Each wall is flat, endless, passes through zero and stands at right angles to its row. A trip goes straight from one point to another. Which walls does it cross, in order?

Walls:
(1): [ 1.4 -3.5]
(2): [-3.6 -4.5]
(3): [-5.3  0.7]
(4): [2.1 2.7]
Trips:
[-0.7  4.0] to [2.8 3.7] => 3
[-3.8  5.1] to [-0.3  2.7] => none
[ 0.5 -6.6] to [-2.1  0.8] => 3, 1
[ 4.2 -0.8] to [1.2 1.4] => 1
[-4.6 10.4] to [-8.5  5.9] => 2, 4

Walls:
(1): [ 1.8  0.8  5.5  4.8  3.8 -3.2 -1.6 -0.3  2.3 -0.6 -3.2 10.7]
(2): [ 3.7 -4.5  1.3  5.9  0.6  0.0 -5.1 -0.2 -1.9 -1.5 -0.6  1.9]
(3): [ 1.7  5.7  1.0  5.2 -2.0  4.1  9.3 -3.6 -0.9 -3.1 -0.2  1.1]
(4): [-0.2  3.2  0.0 -3.8 -6.5 -4.1 -3.4  3.7  1.6 -1.1  2.5  3.7]
Trips:
[ 0.1  6.5  3.8 -0.9  2.3  1.2  7.8 -3.7  4.0 -3.4 -5.0  7.6] to [  5.6  -1.1  -4.4  -1.9  -4.2   5.6 -12.2   3.1  -4.9   0.8   6.9   0.1] => 4, 2, 3, 1
[ 0.3 -2.1  0.2 -3.6 -2.0  1.5 -4.1 -3.0  4.5 -1.1  2.5  4.0] to [-7.7 -5.4 -3.6  3.0  0.9 -6.3  6.9 -3.0  0.8  2.5  6.2  5.0] => 2, 3, 4
[ -3.6   1.2   1.4   0.7   3.6  -0.5  -3.7  -4.8   0.6 -12.6   3.2   1.0] to [-0.9  0.2 -6.4 -2.8 -4.6  1.8 -0.4 -5.9  3.3  2.5 -4.1 10.1] => 2
[ 4.1 -6.9  2.1  3.7 -4.4  4.5  1.9 -4.2  4.2 -8.0  0.5 -2.7] to [-2.7 -0.4 -3.8 -4.8  3.5  3.1 -1.6  0.2 -2.6  1.8  4.2 -2.1] => 3, 2
[ 2.0  4.3 -0.4  3.4  1.4  1.2  2.1  1.2  0.2 -2.2 -5.0 -5.6] to [-0.9 -1.7 -1.1  2.6  0.6  5.8 -4.6  4.6  3.4 -4.0 -4.5  1.6] => 2, 1, 3
[-1.3 -6.0 -5.7 -2.6  2.0 -2.3  1.6 -0.4 -3.6  1.9  0.7 -0.3] to [ 3.7 -1.0  2.7 -1.3  6.0  8.7  8.5  9.3 -4.0  3.0 -0.9  5.5] => 3, 1
[-8.4  3.3  8.4  7.7 -2.0 -0.2 -0.3 -5.8 -4.1 -1.5  0.3 -3.0] to [-0.3 -2.3  5.4  4.8 -0.5 -5.0  7.0  0.3 -2.9 -3.2 -4.7 -4.4] => none

Walls:
(1): [ 0.5  1.9 -7.8  3.7 -2.0 -1.8  2.3  6.1 -2.6 -1.7  0.2 -6.6 -0.8  1.1
 10.1 -2.2 -0.9  3.0 -0.8  2.1 -3.0 -1.2 -2.3  6.8 -5.0 -3.9  4.4  0.8
 -3.8 -2.0 -1.1  4.8  1.4 10.2  5.7  5.1 -2.2  3.2  8.9 -5.2  1.8  3.7
  5.9 -2.9 -0.7  7.8 -5.9 -0.9]
(2): [ 3.3 -3.7 -0.3  3.1  5.3  5.9  4.2  2.3 -8.0  3.1 -1.3  0.3  0.8  5.7
  2.6 -6.8 -4.1 -0.9 -2.9 -4.7 -3.8  5.8  1.6  3.9  0.3 -1.3  1.6  3.6
 -5.5  5.8  1.4  5.3  0.9  1.3  0.7 -1.4  2.6  3.5  3.5  0.8  4.6 -1.0
  1.6 -2.1 -2.2  5.0  3.6 -3.4]
(3): [  0.9   2.7   7.2   3.3  10.2  -5.0   3.8  -8.3   1.5  -0.3  -1.2   3.6
  -2.2  -2.2  -0.7   7.8  -6.5  -3.5   0.6   4.2  -0.1   3.5   7.4   0.7
  -0.9  -6.0  -4.2  -3.8  -3.7   1.9 -10.2   2.2  -0.2  -1.3   1.7  -4.4
   2.5   2.0   5.3   1.4 -10.6   2.2   8.5  -2.0  -1.6   0.2   7.4   5.8]
Trips:
[-9.8 -4.6 -5.0 -6.0 -5.1  3.8  3.7  2.7 -4.5 -2.5 -2.0 -1.9  6.0  2.3
  0.4  1.7  0.1  2.3 -2.1  0.1  6.5 -1.0 -5.5  1.8 -6.8 -2.9  0.2 -2.6
 -0.9 -1.6  4.7 -0.1 10.5 -6.7 -4.2 -1.6  0.6  2.3  1.8 -2.4  2.4 -0.3
 -1.4  3.7  3.2  3.3 -1.7 -3.1] to [ 0.8  2.0  0.6 -4.3  0.5  0.0 -0.7  1.8  3.9 -1.3 -0.7 -1.7 -6.2  3.2
 -4.1  2.5  1.9  9.4 -0.8  2.4  0.9  1.4 -3.1  8.3  2.6  1.6 -6.5 -1.2
 -5.8  5.5 -3.1  0.1 -4.3 -0.6 -1.5  5.0  2.2 -2.8  0.4 -1.6 -7.7  0.2
  0.0 -1.3  1.0  1.2  1.0  0.2] => 2, 3
[-1.7 -4.2 -5.7 -1.2 -8.2 -1.7 -0.3 -0.3 -6.7 -6.8 -5.8  7.6 -0.7 -4.2
 -3.5  3.1  0.3 -2.7 -1.3 -1.0 -2.4  2.4  0.2  4.8  2.6  0.5 -1.5 -1.5
  1.4  5.5  2.4  7.4 -3.6 -0.6  1.6  4.6 11.3 -5.3  3.4  2.7  5.7  2.1
  4.8 -0.4 -8.5 -3.7 -1.8  2.4] to [-1.3 -5.6  4.9 -3.6 -1.5 -0.5 -3.7 -0.9 -0.9  8.8  7.4 -5.2  0.5  0.2
  6.0  3.6 -1.4  0.0 -4.6  0.9 -2.0 -5.4  4.7  4.2  0.9 -3.6 -3.4 -2.7
 -6.1 -2.1  2.9 -6.1 -3.4 -3.3  6.2 -2.1  2.0  3.5 -5.7  6.6  1.8 -1.4
  1.8 -4.4  0.9  1.1 -2.1  4.1] => 3, 1, 2
[ -2.0   3.2   4.2   9.4   0.3  13.9   2.7   6.6  -2.7  -3.5   4.2   4.3
   3.6  -3.3  -3.7  -3.7   5.9   6.3   5.8   8.6   2.3  13.5  -4.9 -10.0
  -1.9   2.5  -1.4   2.0   5.9   0.0   0.8   4.2  -1.2   1.9   5.9  -1.9
   5.1   2.0   6.0  -4.9  -3.3  -5.0   1.6  -4.5  -6.2  -2.1   4.9   1.9] to [-1.7  2.1 -6.2 -1.3  3.1  3.4 -0.7 -4.5  0.0  1.0 -5.2 12.0  3.6 -1.6
  0.1 -2.7 -1.0 -0.4 -6.8 -3.2  2.3  1.8 -3.5  5.9 -3.3 -5.5 -5.6  2.2
 -5.5 -1.2  4.5  2.8  3.1  1.8 -0.9  3.2 -7.2 -2.8 -4.3 -0.6  0.0  4.0
 -2.1  1.3  3.3 -1.7 -1.5 -1.1] => 3, 1
[-6.0  0.9 -3.2 -3.1 -0.4  1.7 -5.3  4.4 -1.1 -8.6 -4.2 -2.8 -7.9  5.1
  0.7 -1.5 -1.1  3.3  6.6  1.3  1.7  0.5 -2.0  0.1  2.8  7.0 -1.2 -8.4
 -1.7  2.3 -0.8 -0.3  3.0 -2.9 -5.7 -4.4  1.0  0.7  2.9  1.0 -2.2  1.9
 -4.6 -3.8 -6.9  0.8 -5.4  0.5] to [ 2.3 12.8  2.3 -4.6  1.9 -1.7 -6.6  1.3  8.1 -2.8 -2.0  3.9  0.9  1.3
 -3.1  0.7 -3.1  3.2 -2.7 -4.6 -0.6 -2.7 -5.8  1.8  3.0  0.5  1.8  2.6
 -0.6 -0.1 -0.5  1.4  6.6  6.9  4.8 -1.9 -2.6  1.0  1.0  2.3  4.3 -3.5
 -2.0 -0.4 -5.0  5.3 -7.9  0.3] => none

Walls:
(1): [-3.0  1.2 -2.9  3.2  5.4  1.6  1.7  2.9 -5.7 -0.9  5.5 -2.3  1.7  0.4
 -6.1 -2.7  0.5 -0.5 -8.5  1.6  0.8  3.1 -1.4  9.6  7.0  4.2 -5.5  4.9
  6.3 -2.3 -4.4 -2.5  0.9  0.5  5.2 -0.9 -2.7 -1.2  0.2 -1.5  3.2  6.9
  3.1  1.9 -8.4 -1.3 -4.3 -2.8]
(2): [ 8.7 -0.3  6.5 -2.1  2.4 -5.8  6.7  4.8 -3.0 10.0  3.3 -0.9  2.6 -1.8
 -3.8  8.9  0.6 -5.1  5.8 -0.3  4.9  2.9  5.6 -2.4 -1.6  0.2  3.6  3.8
  8.9  1.0  3.0 -1.9 -4.8 -2.4  3.9  0.6  0.6  1.8 -3.5 -3.2  1.8 -0.4
 -1.6 -3.0 -0.3 -0.5  1.5  1.8]
(3): [-2.8  1.3 -5.3  1.8 -0.3  1.3  0.0  5.3 -0.5  4.1 -1.6 -5.0 -1.5 -3.0
 -2.0  1.5  0.2 -2.3  0.3  0.9 -2.2 -5.7 -1.0  3.3  3.5 -3.6 -0.7  3.2
 -3.2 -2.3  5.1  7.9 -2.3  5.7  0.8 -2.0  0.5  2.9 -3.2 -0.5 -5.8 -1.2
 -0.6  1.8 -3.6 -5.5  5.9  2.1]
(4): [-0.9  2.6  2.9 -1.2 -4.2 -5.1  0.7  0.9 -3.7 -2.0 -1.2 -4.2 -5.8 -5.6
  8.5 -3.1 -3.4  1.6  6.5  3.6 -3.9 -5.8  1.2  7.9 -4.7  5.7  4.5 -0.1
  9.5 -4.6  1.9  0.1  3.5  4.8  0.5  2.8 -1.2 -3.0  6.7 -0.6 -3.1  1.8
  2.4  5.9 -3.2  2.0  0.3  2.0]
(5): [ 2.8  3.9 -0.9  3.5 -7.8  1.8 -2.6  2.3  5.4 -2.7 -1.5  1.6 -2.0  0.3
 -2.8  3.3 -4.8  5.3 -3.4 -3.0  3.7 -0.3 -4.8  1.0 -2.6  4.0 -3.6  0.6
 -2.4 -0.4 -0.6  1.4 12.6 -1.1 -9.5  5.9  4.4 -1.0  0.8 -2.2  4.0  0.8
  2.3  6.7  2.1 -0.8 -3.2  0.7]
(6): [ 7.8 -3.3  3.8 -0.4 -0.8  8.2  2.3  1.3  3.6  6.3  6.1  1.6 -0.4  3.0
  0.5 -3.9 -5.7  9.4 -6.7 -0.6 -2.8 -4.2  0.3 -6.0  2.0  5.9 -3.3  0.1
 -6.6  1.1 -0.7 -0.8  4.2 11.5 -1.7  5.7 -5.2 -1.4 11.3 -2.5 -0.6  5.9
  3.1  5.2 -3.8  7.2 -2.1 -0.1]
(7): [ 4.8 -2.1 -2.4  1.3 -2.9 -2.9 -0.3  3.3  3.0  0.0  2.1 -3.3 -2.3 -6.5
  3.9 -4.2  4.7 -3.3 -2.9  1.2 -3.8  5.3  7.6 -2.0 -5.7 -0.6 -1.1  9.6
 -0.6  1.8 -4.7  4.3 -7.5  1.9  5.1 -0.1 -1.3 -0.4 -5.6 -1.1 -3.4  8.0
  4.1 -3.0  0.9 -6.9  2.3  0.2]
(8): [-3.4 -2.0 -5.7 -5.3 -1.6 -3.4  1.0 -2.7  1.6  1.3  3.1  4.1  1.5 -2.4
  0.8 -2.0 -1.4 -1.8 -0.5 -3.2 -3.4 -1.9  6.4 -2.2  3.3  3.5 -9.5  0.9
  1.9  4.7 -2.3  3.6  0.0 -1.8 -3.2 -3.6  0.3  6.2  4.0  1.0  1.0  4.4
 -1.7  4.6 -3.4  6.2 -3.2  3.3]
Trips:
[ 3.4 -7.9 -0.4 -1.9  6.1 -0.1 -5.8 -0.8 -3.2  3.3  0.7 -2.4 -4.5  0.7
  0.8  0.6  0.1  2.2 -0.7  0.3 -2.4 -5.4 -1.5  1.2  5.3 -5.0 -1.0  2.1
 -6.3 -1.4  2.3 -3.2 -1.4  5.9 -1.5  0.8 -3.7 -3.5  3.2 10.2  3.1  3.3
  2.6 -3.8  5.4 -2.1  7.0 -5.6] to [ -5.9   6.3  -3.6  -5.1   3.7  -2.4   3.3  -0.9   1.7  -4.1   0.3   2.8
  -4.9   0.1   5.1   3.7   1.2   1.8  -3.2  -1.8  -0.6  -3.9   4.0   1.8
   2.6   0.6   7.5  11.6  -3.8   2.9   4.5  -5.3   4.0  10.5   2.1 -12.4
  -0.1   1.5  12.3  -1.9  -4.5   9.1  -2.4  -2.5   2.4  -5.8  -2.5   3.6] => 4, 1, 8
[ 0.4  3.5 -3.9  3.1  3.0 -5.8  2.2  3.1 -1.4 -2.9 -4.5  1.4 -1.4 -6.6
 -4.8 -5.0 -0.6  1.8 -5.3 -1.6 -0.9 -2.6 -0.9 -4.0  1.0 -7.1  8.2  2.9
 -7.3  7.1  0.6  0.6  3.0 -3.4 -4.1 -1.5 -3.2  1.3 -4.4 -0.2  2.6  1.9
  0.0 -6.5 -2.5 -3.7 -9.3 -4.1] to [  4.4   2.7   2.8   3.2  -2.0   1.4   0.0   0.0   7.1   2.6   0.3   4.4
   2.7  -7.7   4.6  -0.2   4.2  -5.1  -0.4   1.5   0.8  -6.9   4.2   7.4
   3.7  -3.2   3.3   2.5   0.5   0.4   5.5   5.4   4.0 -10.5   4.9   1.0
   8.4   3.6   3.1   8.7  -6.1  -2.3   0.6  -0.3  -7.4  -3.0   6.7  -3.8] => 1, 5, 2, 4, 8

Walls:
(1): [-1.0  0.3 -1.0  0.2 -0.1 -0.1 -2.6 -1.7  2.6  7.4 -1.3  5.7 -1.5 -2.3
  4.7  2.3  6.0  4.9  0.9 -2.6 -3.0  5.0  1.8 -4.6  8.4  2.5  2.3 -4.3
 -1.5  1.7 -1.0 -6.2 -7.2  5.7 -3.7  8.7 -7.4  7.1 -5.4 -1.3 -1.7 -0.7
  6.0  2.3  1.3 -2.4 -2.1  0.6]
(2): [ 8.2  1.1 -3.3  0.5  1.4 -4.9  1.4  0.9 -6.9  3.1 -2.1 -6.6 -1.5  0.7
  0.5 -4.4 -8.2 -0.4 -2.4 -6.3 -4.4  2.5  1.6  3.2  5.9  2.5 -5.1  1.1
  0.0 -0.4 -1.0 -3.3  0.0  6.8 -1.4  8.2 -4.1 -7.7 -0.4 -1.0 -7.9 -3.6
 -2.3  2.9  4.2  1.9  3.3  1.3]
(3): [ 2.2 -5.1  2.0 -3.4  4.5 -6.8  5.4  1.0 -4.4  0.5 -2.0 -0.9  4.0 -3.7
 -6.0  2.3  0.7  0.1  2.2 -1.0  3.8  0.9  1.0  6.1 -2.7  1.2 -7.7 -1.2
 -8.5  4.3 -4.8 -0.5  7.1  0.5  4.1 -1.1 -3.7  4.5 -5.2 -0.3 -0.9 -3.9
  0.7  0.0 -1.3  3.1 -4.0  4.7]
(4): [ -3.0   2.1  -3.6  -1.5  -1.3   0.6  -2.6  -0.5   1.9  -3.8  -2.1   0.8
  -2.7   4.5  -3.1  -5.4  -3.6  -8.4  -2.3  -1.7 -10.9   2.0  -4.7   2.9
   0.9  -3.4   2.2   2.1  -5.0   3.5   3.7  -2.1   5.3   4.4  -2.7   4.4
   1.6  -8.6   4.2   9.7  -2.2   6.2  -5.4  -1.7  -2.1  -4.8   4.9   0.6]
Trips:
[ -1.3  -1.3  -4.3   3.1  -4.7   2.3   4.9  -3.0   7.6   0.5  -5.1  -1.5
  -2.3  -0.9   2.6  -3.4  -2.7   0.4   0.6  -1.5   4.4   1.8   1.7  -1.5
  -2.4  -1.3  -8.7   1.4   3.1  -3.9  -3.4 -10.7   0.5   0.1  -4.6  -6.5
   4.6   7.1   0.4   3.6  -0.3   0.2  -3.1  -2.1  -7.9   7.6  -6.4  -2.8] to [ -1.3  -1.4  -0.4   2.6  -2.4   3.2  -2.9  -4.3   3.7  -4.4   4.7  -2.3
  -1.1   2.8  -1.6   1.4   5.6   3.3  -0.1   4.4  -2.3  -4.0  -4.4   0.3
  -7.1  -1.3  -2.9   4.2  -7.4   3.5  -0.5  -2.3  -4.5   0.5   7.7  -1.0
  -0.8  -6.2  -8.5   0.1  -2.7  -1.0  -4.0 -11.3  -0.1   8.0  -3.8   1.0] => 4
[-3.1  3.5  4.3 -1.8  3.2  4.0  0.0 -4.3  0.4 -2.7 -0.7  3.5 -3.9 -0.4
  3.6  1.5  2.2 -1.8 -0.8 -2.0  2.6 -4.7  0.2  5.5 -4.7 -2.2 -2.4  2.0
  2.6  0.5 -2.1 -3.1 -4.5 -7.3 -2.7 -7.7 -5.9 -0.4  5.6  5.5 -1.0 -0.9
 -3.9 -0.3  2.6 -2.5  3.1  2.2] to [ 4.5 -3.5  3.3  0.6  3.7  1.1 -2.9  4.0  1.2 -7.1  1.9  6.2 -3.8 -0.3
  2.0  0.6  1.7 -0.1 -7.0  5.4  0.5 -3.9 -3.0  4.1  0.0 -0.4 -3.8 -2.9
  4.7  1.8 -3.1 -6.3 -1.1 -9.7 -4.2 -9.5 -9.2 -0.6 -6.9 -0.4  1.0  6.0
  0.0 -3.5 10.8 -0.6 -2.8 -3.5] => 4, 3
[ -4.6  -1.6   5.3  -0.7  -1.8   4.3   5.1   5.0  -2.3   2.3  -0.5   1.5
  -2.2   3.0  -2.8  -1.4   2.6   0.9  -4.4  -1.1   3.6   4.7  -7.2   2.6
  -1.7  -7.1   1.9  -0.5   2.5   1.1   7.9   9.6  -5.9  -4.9  -8.8  -3.2
  -2.2  -1.3   3.6   3.5   1.0 -10.3   7.5  -2.1   3.6   1.6  -6.3   3.2] to [-9.0 -3.9  0.1  0.2  0.1 -3.1  9.5 -2.1 -1.0 -2.5  1.0  3.7 -5.5 -4.6
  0.1  5.8  7.1 -3.5 -2.4  3.1  2.2  4.3  0.7 -0.3 -0.5 -7.6  0.8 -3.7
  8.1  1.1  0.9 -1.7 -0.9 -5.6 -3.5  6.0 -1.4 -0.2 -1.7  3.2 -3.9 -1.7
 -8.0  0.1 -2.1 -2.2  0.4 -3.0] => 1, 4
[-9.1 -2.3 -2.3 -3.6  0.0 -4.1  3.6  4.9  2.5  6.5 -2.8  5.0 -1.7 -0.3
 -9.5 -2.3  1.6  0.6 -1.8  6.3 -5.5 -2.1  8.3 -4.0  5.2  2.8  2.0  6.5
 -2.0 -4.4 -5.5  3.6 -2.3 -2.0 -2.5  2.8 -4.9 -1.1 -4.3 -2.5  3.0 -0.1
 -1.7 -6.9  4.7 -3.4  2.2  1.7] to [  3.5  -4.4   0.8  -0.1   7.9  -2.0   0.5   3.8  -5.7   0.7   1.8  -5.1
  -6.0  -2.6 -12.0  -3.1  -5.1   0.1  -4.1  -4.1  -4.0   3.0  -2.7  -2.5
   4.1  -2.9  -2.3  -8.5  -3.4  -3.9   6.0   0.0   0.2   1.5   5.2  -3.5
  -3.7   5.5  -3.3  -4.4  -1.8  -1.8  -6.6   1.2   3.2  -2.4  -2.4  -0.1] => 2, 4, 1

Walls:
(1): [-6.8 -1.9 15.1 -0.2 -2.8 -3.2 -2.9 -0.8  2.6  4.8 -5.1  0.5 -2.9  6.9
 -0.7 -1.2 -0.9 -3.0  6.0  6.9 -1.8 -2.5  0.5 -5.3  5.3  3.3  0.1  4.6
  5.5  1.4  7.2  2.3  0.0  0.6  0.1 -3.2  3.7  2.2 -0.5  2.2  3.4  4.5
 -5.9 -1.9  0.7 -9.3  1.6 -3.8]
(2): [ 4.5 -0.3 -2.3  0.1  7.0 -7.4 -7.3  3.2  2.4 -4.1 -7.2 -0.2 -4.0  3.1
 -2.2 -0.1 -1.5 -1.8 -8.2  8.5  0.2  6.8  1.5  5.5 -4.9  3.4  3.2  6.6
 11.0 -2.4 -2.3 -0.9 -2.3 -0.3  2.8  0.6  0.5 -0.9 -0.6 -1.3 -9.0  7.4
 -3.9 -2.2 -0.5 -1.5  0.9  3.2]
(3): [  4.8   1.7  -8.9   3.5  -1.2   6.2  -0.4  -2.9   8.0  -1.6  -4.4   3.8
  -0.2   2.0   3.4  -4.3  -3.9  -3.7   8.5   2.4   5.9   6.7   1.8  -0.5
   9.2  -6.1  -0.7   7.9  -2.7  -4.4  -1.7  -2.2   1.9   4.5  -0.6 -12.7
   2.4   5.6   1.2  -1.2  -3.5  -0.7   2.1   3.3   2.3  -5.4   7.5   4.4]
(4): [ 5.9  5.9  0.2  1.2 -5.9  4.6  5.5  0.5 -8.3 -1.9  0.7  0.7  4.3  2.9
 -2.7 -4.4  3.8 -4.1 -2.2 -1.1  2.1 -0.9  2.8 -4.0  0.2  3.1  1.9  0.9
 -1.6  4.0  1.6 -7.4 -2.2  4.9 -6.7 -4.8 -0.1 -6.3 -3.5  4.5  2.6  1.2
 -2.2 -3.2 -2.7  4.9  0.2  2.9]
(5): [ -1.1  -5.6   8.9   0.0   4.1  -1.1   2.5   0.6  -1.3  -0.8 -10.4   5.1
  -2.4  -1.8   0.9   2.2   0.3   1.0   0.9  -0.5   5.7   9.6   1.5  -6.2
  -1.4  -4.0  -1.9  -6.6   1.3   2.4   5.2   9.6  -4.7   1.9   1.0  -3.0
  -0.3   4.8   7.9  -1.3   3.4  -1.7   5.4   4.5   6.1  -3.6   4.6  -2.0]
(6): [ 1.5  4.3 -2.6 -4.2  2.9 -0.5  5.3 -0.6  3.2  1.4  5.9 -1.9  4.3  2.3
 -2.1  2.7 -4.4 -4.5 -5.1  7.3  4.5 -2.5  5.8  3.7 -5.5 -3.5 -6.4 -7.7
  1.8  6.1 -3.0  2.1 -1.3 -4.7  1.2 -0.2 -0.1 -9.7  2.0 -1.6  0.5 -4.0
 -1.3  1.3  2.8 -5.0 -8.2 -4.2]
Trips:
[-1.1 -1.0  5.6 -3.1 -4.7  3.0 -1.3  4.5 -4.5  7.8 -0.2 -2.8  0.0 -2.1
  2.6  6.7  6.7  2.2 11.1 -6.6 -8.1 -2.7 -4.0 -0.5  1.6 -1.8 -2.2  1.5
 -3.1 -7.3 10.9  0.6  3.7 -0.7 -5.1  3.8 -2.7 -4.7 -5.2  5.8 -8.9  4.1
 -0.1 -1.3  1.4  0.6  5.3 -3.3] to [ -3.0   3.9  -0.4   0.1   4.6  -3.8  -1.7   0.0  -1.0  -4.3  -4.8   3.9
  -5.2   8.3  -1.0  -0.8  -3.4   1.4  -5.6  -4.3  -0.8  -4.5   0.4  -2.0
  -2.2   0.2  -5.5  -1.7  -4.6  -2.1  -2.0  -4.9   5.2   0.7  -2.0 -10.9
   2.2  -4.6   3.2   1.7  -1.7   5.2  -1.1  -2.8  -0.3   2.4  -0.3   0.5] => 2, 3, 6
[  5.8   5.9  -6.9   1.3   2.2   6.1  -3.2   5.9   2.1  -2.8 -11.5  -1.2
   4.8   3.3   3.2  -4.8   4.0   2.9  -5.8   0.4   2.3   0.2   5.6  -5.5
   1.3  -4.5   2.0  -4.3  -2.2   7.0   0.3   1.9   4.4  -7.7   2.3  -7.6
  -2.0   3.9  -1.3   6.3  -1.1  -2.9   0.6  -4.5  -1.1   3.3   0.7  -2.6] to [-0.7 -2.2  5.7  3.9 -1.0 -5.6 -1.0 -0.6  0.1  0.2  6.7  1.6 -3.4  3.7
 -3.0 -3.1  4.6  2.7 -5.0  6.1 -5.4 -2.3  5.2 -1.7 -2.8  0.4 -6.2  5.6
 -3.1 -1.5  2.7 -5.3  2.8  0.9  0.8 -0.3  2.8  0.3 -1.3 -4.1 -2.0 -2.8
 -1.3  3.5 -0.2  0.5 -0.8 -1.0] => 5, 1, 3
[-1.5  2.8  2.2  5.2  1.0 -7.0 -4.5  1.1 -3.6 -3.5  3.6  1.4 -2.2 -2.3
  2.1  0.3 -2.1  4.0 -1.7  3.3 -4.0  6.4  0.7 -0.5 -0.3 -4.1 -0.5 -6.5
  0.5 -2.2 -6.6  0.0 -0.9  0.5  3.9  3.7 -4.0  1.8  5.5 -2.2  1.8 -6.4
 -1.5  0.5 -2.8  2.5  1.6  1.3] to [-5.7 11.9  0.2 -2.1  8.3 -7.6  6.8  1.6 -0.1 -3.6 -7.2  6.1 -0.6  3.9
  1.7 -0.1 -1.9 -6.1  2.2  2.8 -2.0 -5.1 -0.5 -2.3  4.3 -1.7 -3.9 -1.7
 -4.6  4.0 -0.6  1.8 -0.1 -2.7  0.2  1.1  2.2  3.2  0.4 -1.3  2.4  1.6
 -0.9 -1.7 -0.9  5.5  5.0  1.2] => 1, 2, 3, 4
[-0.5 -0.9 -4.4 -2.2  0.5  4.8  3.9  2.2 -0.2  9.2 -0.7 -0.9 11.2 -1.2
  0.2 -1.6  0.6  0.4  6.6 -4.1 -1.6  0.4  0.3  2.2 -4.2  0.7  7.3  1.4
 -0.8  2.8 -8.3 -1.9 -8.5  4.1  6.3  1.9  0.0 -0.9  2.8  4.6  0.2 -2.3
  4.8 -4.0  5.0  1.1  1.4 -3.6] to [ 0.1 -0.6  9.7 -1.4 -1.5 -5.5 -8.2 -4.7 -1.9  5.0  7.0 -5.7  0.5 -0.1
 -2.5  0.8 -8.8  3.4  9.8  5.1  1.3  0.2  2.4  5.5 -1.8 -9.5 -4.0 -4.6
 -0.1 -0.3 -1.5 -0.6 -0.6  1.6 -4.3  1.8  5.1 -4.7  4.4 -4.4 -2.0 -5.2
 -5.3  0.8 -4.6 -2.6 -0.4 -0.5] => 3, 4, 1
